Rows are points. The ring and each string are closed loops that go straight from each point to the next, and from the last back to the first. Before rounding, they use only three directions, however many columns there are. Count how often each string passes through the ring. Passing back the other way cancels.

Ring (8 x 4):
0:  22  32  -5  22
1: -12  27 -14  27
2: -35  -2 -15  13
3: -27 -28  -6  -2
4:  -2 -43   6 -10
5:  36 -40  18 -12
6:  60 -12  18  -6
7:  49  18   7   8
String (12 x 4):
0: -53   7 -20  36
1: -32 -14  -8  25
2: -46 -45 -11 -19
3: -19 -42  -6 -37
4:   6 -17   2  -1
5:   0 -25   5  10
6: -41 -42  -4  10
7: -59 -21 -20   0
8: -32  -3 -19 -11
9:   0   0  -4  11
10: -19  21 -10  48
11: -42  23 -21  38
Times through: 2

Ring (10 x 9):
0:   6 -27 -23   1  -1   7 -22   5 -13
1:   1  -7 -21   7   4   7 -24  12 -24
2:  -9  19  -1  12   7  10 -20  12 -25
3: -14  30  19  11   7  12 -12   5 -16
4: -14  30  29   9   5  12  -4  -2  -7
5:  -9  17  32   2  -1  10   7 -14   6
6:  -2  -2  26  -4  -6   7  11 -20  14
7:   4 -26  14  -8  -9   7   6 -21  18
8:   7 -41   1  -9  -9   8  -4 -17  15
9:   9 -43 -12  -6  -6   8 -14  -7   5
String (20 x 9):
0:  -2  10   9   2  -1   4   4  -8  -5
1:  -9  -5  34  -1  -3  16  -3 -15  16
2:  -8 -17  57 -10  -9  19  12 -33  41
3:   4 -21  22 -10 -11   5  16 -29  24
4:   6 -41  21 -13 -13  10   8 -29  32
5:   1 -56  27 -13 -11  21  -9 -24  37
6:   3 -30   4  -5  -6  10  -8 -11   9
7:  11 -14 -22  -1  -5  -3   0  -5 -12
8:  14 -54 -27  -7  -7   6 -18  -4   0
9:   6 -60 -16  -4  -4  17 -35   2   5
10:   0 -28  -5   1   0  15 -26   3  -3
11:   0  -5  -4   3   0   6 -10  -1 -10
12:  -7 -12   3   6   4  17 -28   7  -8
13: -11   5  -3  13   9  17 -36  19 -24
14:  -8  29 -11  15  10   6 -21  18 -37
15:   0  22 -13   9   3  -2  -3   6 -28
16:  -4  17   0   7   3   4  -5   2 -18
17: -14  42  22  12   7   9  -3   3 -18
18: -22  43  50  10   6  17  -1  -5  -1
19:  -7  33  18   6   1   2  11  -8 -10
Times through: 0
